Rows are points. Each table stands for the endless flat space through its points: a line for two points, a plane for three, and so on. Write the one point that lies in both, or say that there is none.

First (2 x 3):
[[13 42 29]
 [17 36 23]]
Second (2 x 3):
[[15 50  9]
 [17 43  9]]
They share: no point

First (3 x 6):
[[ 22 -37  -5   5  37  26]
 [ 34  -7 -23 -13  37  20]
 [ 14  -7 -27 -21  13  16]]
Second (4 x 6):
[[ 28  11 -28  -6  32  10]
 [ 47   7 -39  13  27   5]
 [ 40  -9 -32   2  18   8]
 [  7 -10 -15 -25  36  30]]
They share: [ 22 -12 -22 -14  25  19]

First (4 x 9):
[[-22   8   8 -30   0  26  -5  11  -4]
 [-33  26 -31  -5  10  -1 -39  36 -17]
 [-15   2  15 -31  -6  29  -3  10   1]
 [-23   8  -6 -12   0  15 -21  24  -4]]
Second (4 x 9):
[[-36   4 -21 -45  -3  36 -18  17  15]
 [-27   2 -11 -33   2  34 -20  17  11]
 [-43 -26  31  -3 -24   4  -8   1 -13]
 [-33 -16  18 -14 -29  11  -2  17 -17]]
They share: no point

First (4 x 12):
[[-53  36 -45  37  40  -7   4   3  47  -1   1 -20]
 [-34   1 -29   8  -9  33 -12 -52  20  18  -4 -27]
 [ -9  -4 -13   9 -16  29 -16 -25   7  -1   9 -12]
 [-26   0 -27   1 -14  26 -14 -36  14   5   1 -14]]
Second (4 x 12):
[[-31 -16 -43  30  -6 -21 -10   0  21  20 -10  10]
 [-15  -3 -14   6 -18   2  -5 -10  30  26 -13 -16]
 [-24   6 -30  18  11  12 -21 -25  14  -1   6  -6]
 [ -5  25 -24  14  20  48 -23 -40  20 -28  43  -8]]
They share: no point

First (5 x 18):
[[  0  10  28  -2  10 -19  12 -14   9  10 -14   7  19  12  47  19   8  -2]
 [ 44  13  -3 -20  43 -19  -3 -39   1   4  15  22  41 -17  21  30 -16  35]
 [ 11  12   8 -14  20  -8   9 -12   2  -6  -5  17  13 -21  18  27 -13  28]
 [ 16  43   5 -46  14  22  -7  -6  37 -11 -13  15  20 -35  16   5 -25  26]
 [ -7  36  17 -44   8  25 -15  -6  26   3 -26  26  25 -18  45  21 -25  10]]
Second (2 x 18):
[[ 16  31  -6 -20  25 -10  -4 -19  11 -10 -13   1  18 -23  16  27 -11  21]
 [ 28  15  18 -16  29   6  -4 -23  15  14  11  25  34 -15  24   7 -11  13]]
They share: no point

First (5 x 24):
[[  9  14  19  -9  25 -17 -13 -18  -4 -38   0  15  -1  -8 -11   2  -3  -6
  -17   8  29   0  17 -19]
 [ -3  -2  17 -11  -9 -33 -11 -22 -22 -36 -16 -17  -9  40 -39 -40  -3   2
   -5  18  -7  -2  31  17]
 [  9  12  36   2  22 -35  -4 -22 -13 -51 -12  13 -13  -4 -13 -19  -1   6
   -1  17  21  23   6  -7]
 [ 30 -11 -10 -33 -16  -6  -7  -9 -40 -63 -50 -10  11  26 -63  -8 -16  28
  -12 -18  18   2  26  10]
 [ -3   2  58  22  42 -37 -34 -14  11 -15   8  -3 -25   2  25 -33  23 -22
  -17  25   9  17  -2   3]]
Second (2 x 24):
[[ -4   3  15 -11  13  -9 -35 -20 -13 -25  -9  -2  -3  22 -13 -23   1  -8
  -27   6   3 -16  29  -2]
 [  6  -1  25 -19  11 -21 -23  -8  -1 -15  -7  -8   7  20 -13 -21   1  -8
  -17   8  15  -8  19   2]]
They share: no point

First (4 x 24):
[[  7  10  -3  24   6  12  16  17  29  -3  48 -31  28  47 -16  60  -4  23
  -37   2   9  34 -10 -11]
 [ 22  34  39   1  -7 -14 -13   5  40  20  44 -25  21   2 -25  33  16   2
  -12  -3 -23   4 -25  -1]
 [ 15  31  48   9  -7 -23 -28   6  28  11  23 -21   8 -12 -14  15  14   9
   -9 -19 -29 -13 -18  -6]
 [ 20  29  24  26   4   1  -3  24  23  12  45 -23  19  27 -21  48   6  14
  -30   0  -1  23  -7 -18]]
Second (2 x 24):
[[ -4  13  36  -1   8  -5 -19  -8  13 -25   8 -29   1   1  12   9   0  34
  -30 -38 -14   3 -11 -26]
 [  1   8  11  34  -7 -15  -9  17  28   0  23 -24  16  16 -13  34   0  19
  -15 -13 -14  -7 -11   4]]
They share: [ -1  10  21  20  -1 -11 -13   7  22 -10  17 -26  10  10  -3  24   0  25
 -21 -23 -14  -3 -11  -8]

First (6 x 24):
[[-18  25 -11  11 -28   5 -17  15  -6 -13   0  -8 -11 -21 -19  12  14   2
  -16 -13  29  -3  -9   7]
 [-42 -26  -5 -18 -15   3   1  23  17 -21 -29  19 -44 -22   7 -14  17 -50
   24  29  19  24  -9 -10]
 [-21   2  -5 -31  -3   4 -22  21 -21 -35 -11  18 -14 -27   2 -28  20 -72
   10   7 -18  22  -5  29]
 [-16  35  15  35 -24   5 -19  18 -10  11  11 -21  10   5   3  17   9  24
   -4 -18  48 -16  16  16]
 [-47  40 -11  11 -14  -8  -8  11  25  -6 -17  -1  -3   6   2  12  -4   1
   -1 -35  85   7  -1 -29]
 [-22  67 -13  -1   3 -13 -21  13  -8 -26   2   5  26  -4 -13  -8  -4 -23
  -21 -55  48   4  -5   7]]
Second (4 x 24):
[[-24  30  12   5  -7   7 -32  13 -21   1 -12 -17   4  -1  -9   6  -1  -7
   13 -17  20   7  -4  46]
 [-16  22 -15  -3 -25  -1 -20  13  -3 -30  11   8  -5 -18  22  -1  20 -37
   -2 -18  31  -1  11 -14]
 [-45  31   3   8 -17  11 -39  23 -30  -1 -16  -1 -14  -6 -12  -3  27 -21
  -26 -14   5  18  -1  22]
 [-40  30  14   1  -7  15 -28  21 -25  11 -22 -15   2   1 -23  -4  13  -3
   -5  -7  14  15   2  46]]
They share: [-24  26  -1   0 -16   5 -25  15 -13 -12  -3  -4  -1  -9   3   0  13 -21
   1 -15  24   5   5  16]

First (6 x 24):
[[  4   6  10   7  19   2 -16  40 -18  41  25 -11  22  -2 -16 -51 -17  40
    7 -41   9  17 -17  -3]
 [ 12   8  57 -41  26   8 -28  31  15  30   1  15 -10   7   0 -24  18  47
  -13 -13   8  19  18   6]
 [-22 -20  16  -4 -14  32 -21  -4  -9  11  -7 -31  11  25  13  -1 -26  -6
   38 -39  45 -39  -5 -14]
 [  9  14  44 -41 -29  21 -13 -15   0   9 -30  -1   1  22  18   0  16 -17
   23 -11  30 -39 -13  18]
 [-11  10  31 -26 -35  19 -16 -10 -10  25 -33 -34  20  13  17   3  -3  -5
   17 -23  46 -44 -14  11]
 [ 16 -24  14 -16 -24  26 -45  -6  23 -24 -16  14  43  54  41  17 -29 -27
   33   3  16 -46  -1 -27]]
Second (6 x 24):
[[ 17  28   2   9  -4  12  -1  28  23  29 -27  34  35  -9   2 -50 -38  13
   -7 -20  26 -10 -37  22]
 [ 45 -13   2 -23   2  20 -34  61  -7  36  -1 -43  21  41   9 -26  29 -19
   12 -15 -50   4 -27 -31]
 [ 25  -4   6 -45  13  22   0  39 -11  27   2 -17   4  32  -2 -20  32  -4
   24 -26 -21  17  -5  -8]
 [ 11  24  -1 -17   4  22  11  37   7  37 -26  24  18  -4  -5 -29  -7  18
   14 -26  22  24 -31  27]
 [ 39 -14  21 -31  19  26  12   9   1   2  33  21   9  42 -18 -35  10  22
   20 -13  13  15  12   0]
 [  1  17  62 -21 -19 -20 -61  10 -21   4  -6  14 -18  14   9  -2   9   8
   47  -5   3 -11 -27  19]]
They share: no point

First (5 x 24):
[[ -9   8 -23  -7 -43 -11  -3   5 -14   6   3 -26 -13   4   3  -3 -24 -27
  -19 -22 -14  21   0 -39]
 [  5   5 -18 -36 -22 -19  23  13 -26 -32 -20 -41  10  40  32 -23 -23 -20
  -18 -32   9  14  38  -4]
 [ -2  19 -29 -29 -22 -25   9   8 -10 -23 -14 -31 -15  29  22 -13 -19 -19
  -27 -15   4  12  29 -20]
 [ 44  32 -10 -15  10 -27  17  14  -8 -30   1 -16 -19  40  -5 -33   2 -19
  -19 -13  10  -4  26  -6]
 [ 38  30 -13 -18  -2 -24  36  15  -9 -39  -4 -21  24  54   7 -45 -14 -25
   -4 -37  -7  16  28  -3]]
Second (4 x 24):
[[ 14   2 -26   2  -4  -4  32   2  -3 -24 -10 -34   2  39 -11 -32 -17 -20
  -20 -18  -4  12  11 -38]
 [ 14   2 -26  -5  -9  -4  39  -3 -12 -28 -12 -32  12  51 -17 -20 -13 -12
  -18 -25 -20   6  14 -37]
 [  4  18 -10 -15 -19 -12  17   9  -8 -34  10 -24   0  43 -27 -24 -15  -6
    4 -17 -22   4  14 -29]
 [ 24  30  13 -30 -13 -40 -36  37  -6   2  33  -8 -47  -2   7 -33  -2 -22
    3 -13  23  11   7   4]]
They share: no point

First (6 x 24):
[[-24   1 -19 -15 -36   5 -29  -8  15  14   4   1 -29   0  -2 -32  -2  30
   13  18  14  46 -42  -3]
 [-22 -44 -25 -12  -8 -26 -28 -14   3  29 -10  41   2   7  -9 -12  19  25
  -33 -21  -5 -30  11   6]
 [-26 -29 -26  -3 -21 -18 -20 -19   3  20  -6  41 -10  11 -16 -17  -4  15
  -28 -16   8 -10  -5   1]
 [-34 -33 -19  29 -17   1   0 -14  20   8 -29  35  -7   5 -34 -10 -17  24
  -45 -42   5 -12   2   9]
 [-22  -1 -20 -53 -34 -30 -60 -20 -11  42  29  16 -17  -4  22 -28  33  22
   24  47  12  23 -38 -11]
 [-30 -29 -11  -1  -8 -11 -34 -19  12  32 -20 -10   0  -2  -6 -31  48  41
    3   7 -23  -7 -27 -23]]
Second (6 x 24):
[[-35 -21  -1 -23 -19   4 -24  -3  17  19  12  25   1  15 -16 -15  26  35
   -9  21  12   8 -15  -8]
 [-25 -17   9 -17 -14  12  -5   0  15  24  -2  48   9  19 -19 -35  36  21
  -12  18  21  16 -21  -1]
 [  1  -8  -5   0  -7  -7  -9 -13  -1  14 -17  61   0  32  -9 -52  51   0
    4  -4  19  33  -1  30]
 [-15 -31  -7   5 -43   4  12 -13  13  39 -20  45 -11  19 -20 -57  28  11
  -25 -11  18  -4 -25  -6]
 [-14 -41 -69  23 -69 -46 -38 -47   7  23 -21 -19 -57   4   5 -31 -19  20
   -9 -47 -21 -25  -6  -4]
 [-31 -23 -12 -14 -32  -1 -18 -14  47  13 -34  17  11  -7   9 -34 -22  12
    1  18 -10  -4 -45 -11]]
They share: [-26 -20 -21  -6 -23  -9 -25 -15   9  20  -6  19 -14   5 -10 -24   6  25
 -10  -2   4   8 -20  -4]

First (3 x 24):
[[ 24   2  16  -9  11   7  -4 -14  10   3  -1 -23  33   0   3  22  -6   7
   24  14   8  11   2  29]
 [ 24   6  -8  -9  19  -5  -4 -18  26   3  -5  -7  13 -12  -9  14 -14  -1
   32  30  16  -9  -2   5]
 [ 23  -2  23  -7  14   3  -8 -13  12   5   4 -18  30   1   1  24  -9  11
   22  11   9   9   9  27]]
Second (3 x 24):
[[ 37  -2  19  12   0 -24  -4 -18  36  13  15 -38  13 -11 -14   9   6  14
   30   2  13 -17  19   6]
 [ 17  12  23  -6  24   8  -4 -18  20  13  -1 -14  37 -21   2  31 -16  24
   34  16   1   5  -7   8]
 [ 19  15  25  -1  22   4  -2 -20  26  17   1 -20  37 -28   0  30 -13  29
   38  13  -1   0  -8   1]]
They share: [ 23  -1  17  -7  16   0  -8 -14  16   5   3 -14  25  -2  -2  22 -11   9
  24  15  11   4   8  21]

First (5 x 24):
[[ 26  -5  -4  33   7 -34  -5 -31   9   7  39  41  -1 -35  12 -12  37  24
  -12 -35 -40 -13  22 -19]
 [ 36  -7 -22  18  44  10 -28 -38  10  37  17   1   0   6   9  36   2  26
   -2  15   5  19  28  18]
 [ 19 -11 -13  38  15 -22 -22 -38  25   9   5  12  36 -27  47 -21  26  14
   -4 -18   6 -12  38  -7]
 [ 23 -10  -8  24  10 -33 -20 -21   8  25  19  19  11 -15  25 -11  18  17
  -19 -21 -14 -16  32 -17]
 [ -4 -30   9  36 -23 -41 -14 -29  25   7  35  48  17 -40  23 -28  32  -5
  -29 -52 -39 -37   6 -30]]
Second (2 x 24):
[[ 20   1   9   6  -4 -33 -22 -32  25  11  11  28  24 -11  13   1  27  -7
   -2 -38 -28 -14  31  -9]
 [ 16 -23 -11  30  12 -21 -22 -24   9  31  27  20   4 -15  21  -3  11  17
  -26 -14 -12 -14  19 -13]]
They share: [ 17 -17  -6  24   8 -24 -22 -26  13  26  23  22   9 -14  19  -2  15  11
 -20 -20 -16 -14  22 -12]

First (6 x 24):
[[  5   9  -4 -33  24  28 -20   0 -31   6  27 -18  39 -26  -3  38  21  21
   23  -7 -40  -3  45 -22]
 [-12  -5   7  -8  10  69 -29  28 -24 -15  25   5  23  -8   5  44  29  37
    3 -10 -47  14  19 -23]
 [-59 -35  63 -21 -42  16 -37  -6  23  35  30 -19  17 -12  31  -2   2  31
  -14 -24  -2 -54   4  14]
 [-10  -9  21 -42  13  -3 -21 -19 -25  38  34 -40  36 -40  15  19  11   7
   19  -6 -14 -26  51  -1]
 [ -9 -32  42 -43  18  -1 -27  -1 -25  39  27 -56  18 -43  41   9   2   5
   14  10  -2 -21  42   1]
 [ -4 -20  35 -24  -7  28 -24  34  23 -13 -12 -12  -7  15  29   6  -8  23
    0  -5 -34 -42 -26 -30]]
Second (2 x 24):
[[-24 -15  21 -29   2  22 -21   8 -22  11  25 -15  23 -25  10  21  18  15
    1 -10 -35 -22  22  -7]
 [ -9 -30  18 -26  17  10 -12  -7  -1  32  19 -30  14 -13  31   9   6  12
   19  -7 -17 -28  16  -4]]
They share: no point

First (7 x 24):
[[ 24   2  11  -1  40 -19   7  35 -49 -29  19 -29   8  -6   4  23  -1  48
   16  30 -10 -23 -11 -13]
 [ 15 -12   0 -29  31 -60 -20  24   5  -1  16 -17 -37 -36  20  -9  -4 -11
    1  48 -16  12 -33  21]
 [ 53 -18   8  19  34 -17  20  -5 -12 -22 -35   7 -27 -30  44   8 -47  21
    7  11 -23   1 -23  13]
 [ 30  11  63   9  34 -10  35   2 -66 -41 -19 -18 -11  29  29  27 -12   9
   44  51  17  -9  -6 -23]
 [ 28 -12  23  -7  14 -20  10  -7  15   6 -12 -20 -27 -26  43 -16  -7  -7
  -11  24  -1  13 -24  12]
 [  8  -4  15  -9 -14  -6  24  35  11  34  34 -48 -21 -56  15 -60  49  29
   15   8  17   7 -30 -20]
 [ 15  10  38   0  15   2  26  21 -39 -10  16 -46   9   1  13   2  24  38
   15  24  16 -17  -5 -28]]
Second (3 x 24):
[[ 32  -8  17   1  20 -19  13  25 -15   0  -2 -27 -13 -17  19 -16  -1  22
   15  24   7  -8 -28  -5]
 [ 38 -11  17   3  24 -19   9  27 -11   5  -7 -28  -9 -12  18 -20  -6  20
   16  19  14 -13 -30  -7]
 [ 24 -11  22  -3   9 -14  18  21 -26  -1  -3 -26 -21 -18  19 -18   8  29
   11  29  -2  -6 -30  -9]]
They share: no point

First (6 x 24):
[[  4 -66   3   1  72 -17 -30 -24  36  32 -48 -24  18  -4  35  21   0  12
   -8  24   7   2   2 -12]
 [ 21 -54  28 -10  30 -11   7 -27  36  23 -15 -34 -22 -32  16 -23  -3  -9
   14  17   1  10 -12  -4]
 [ 11 -33  19  11  26  -9   0 -15  26  34 -34 -17  11 -13  12 -29  -4 -19
  -11  40   5  29   1  16]
 [ 14 -68  24 -13  30 -26  -2 -42  57   7 -19 -23 -10 -35  32  -8  17   1
   -4   8   4  -3   4   9]
 [ -7 -11  -1  40  32 -10 -17   3  10  41 -51  -5  53  15  14 -18  -4 -15
  -32  54  15  38  19  23]
 [ 10 -25   0  22  64   7 -17   8  -8  53 -37 -37   7   9  13  -7 -39  -8
   27  35   9  31 -25 -38]]
Second (2 x 24):
[[  9 -24   7  32  24  -4  -9  -4  29  21 -14 -25  18 -24  20 -19 -16 -17
   -1   9   5  14  -9  -6]
 [ -1 -24  22   7  29 -24  -4 -19   9  31 -29 -10   3   6  35 -14  14   8
    9  34  35  39  16  -6]]
They share: no point

First (7 x 24):
[[ 47   1 -18  53  77 -66  31 -12   1 -20   3 -47  37 -28   1 -27 -23  -3
    7 -10  -3 -52  38 -25]
 [ 15  -8   7  24  22 -47   9 -12  27 -23   0   3  20 -19  -3 -43   2  -1
  -13  -5   2 -38  46   0]
 [ 30  16 -14  33  40 -34  -1 -17  -1 -43 -17 -15  44   9  17 -37 -11   7
   11  16  -5 -27  39 -23]
 [ 42 -12  38  13  11 -11   7  13   6 -41  -5  20  26   3 -13 -37  19  17
   18  41 -14 -15  23   7]
 [-13  38 -17  52  52 -32  49 -27  28  14  34 -37  20  16 -12  22 -14 -44
   32  15 -64 -22  11 -10]
 [ 31   2 -10  42  57 -53  13  -9  -1 -31   2 -25  24 -25  -4 -41  -3   7
   -4   1  13 -33  54 -22]
 [ -5  36 -25  48  62 -37  14 -11 -12 -23  21 -31   7  -7 -14 -25   5   0
   13  18  10  -6  59 -32]]
Second (2 x 24):
[[ 13  10   0  24  13 -38  18  -7   9 -24  21  -1  35  10   6 -32   0  -7
   25  16 -15 -25  32  -2]
 [ -7  30   5  29  43  -8  13 -12  29  -9 -14  -6   5  10 -19  -2  -5  -7
   15  21 -30 -20  17  -7]]
They share: [  5  18   2  26  25 -26  16  -9  17 -18   7  -3  23  10  -4 -20  -2  -7
  21  18 -21 -23  26  -4]

First (5 x 24):
[[ 23   3   8 -29  -1  34 -13  15   7 -10 -25  -8  -2 -31  31   5 -16   1
   -5 -41  16 -20 -15  39]
 [ 25   7   2 -37 -17  10 -17 -15  15  10 -31 -34   8 -61  45 -19  -6  -3
    5 -43  16 -26 -43   5]
 [ -8  11  -9 -30  -3  26 -16 -20  58  20 -42 -20  -2 -41  14  32   9  23
  -30 -40  16 -42 -31  16]
 [  8  35 -11   4 -15   4 -14 -14  18  24   7 -19  -6 -27   7  17  16  -3
  -29  26 -22 -10 -36  14]
 [-22   7 -15  -6  13  30 -12  18  50  -4 -24  18   4  13  -4  56   7   7
  -60 -10   8 -24  -3  30]]
Second (3 x 24):
[[-12   1  -3 -20   1  17   4  -3  22  11 -27  -5  -9 -14  23   9 -17   0
   -7 -20   4   2 -22  26]
 [  0   5 -27   0  17  21  -8 -11  10  -1 -27  11  11 -18  43   9  -1 -12
  -27 -16  20 -22 -38  34]
 [ -6   2 -32   4  23  21  -2 -17   6   1 -30  16   9 -15  49   6  -5 -14
  -23 -15  22 -17 -42  39]]
They share: [  6   9  -5 -18  -3  19 -14   5  24   1 -21  -7   5 -22  21  15  -1  -2
 -25 -20   8 -20 -22  20]

First (4 x 24):
[[ -2  41  28 -22  -7  -7 -17   6   3  40  -9  22  36  42  -3  20   3  10
   24  41  -6   3  14  15]
 [ 19  20 -17 -35   9  -3  -6 -31 -12  -4   9  -6  26  24  21   4  26  -2
   37  28 -10  22 -32 -20]
 [-11  -7  -5 -10 -28   5   1  -6   3  -2  30  16  42  -3  33  26  -9  19
   33  20 -27  42  -1  -3]
 [ 31  48   3 -31  17  -3 -10 -19 -24  20  -7 -14   2  48  -3 -20  14  -2
   17  16  14  10 -16 -16]]
Second (6 x 24):
[[ 43  21  18 -16 -27 -38 -10   8  25  15  20  -6  20  24   9  25 -32  29
    8 -10  -7   3  -3 -24]
 [-11  49   3  -6 -11  31 -14  -2  -9  -5  16  -3  55   7   0 -16 -16 -28
    6  42 -18  15 -16 -11]
 [ 21   3 -21 -40 -59 -23 -12 -12  33 -17  14   7  33  75  -4  32 -42 -28
   -4  36 -30  11  -8 -13]
 [ 13  20  20 -11 -12  -9 -18  -2   0  12  10  -1  19   9  22   9  -8  24
   23   5   1  30  -4  -7]
 [ 41  10  27 -15 -25 -44 -11  10  22  27  20  -1   9  16  16  26 -27  56
   18 -29  17  13  -4 -14]
 [  7  16  37  -3   9  -4 -35 -12 -18   9  -8  -7  -1 -10  52   8  21  34
   42   9  -5  61   8  -2]]
They share: [  5  19   3 -18 -10   1  -5  -8  -7  12  12   6  26  21  15   8  -1  11
  25  20  -9  26  -3  -5]
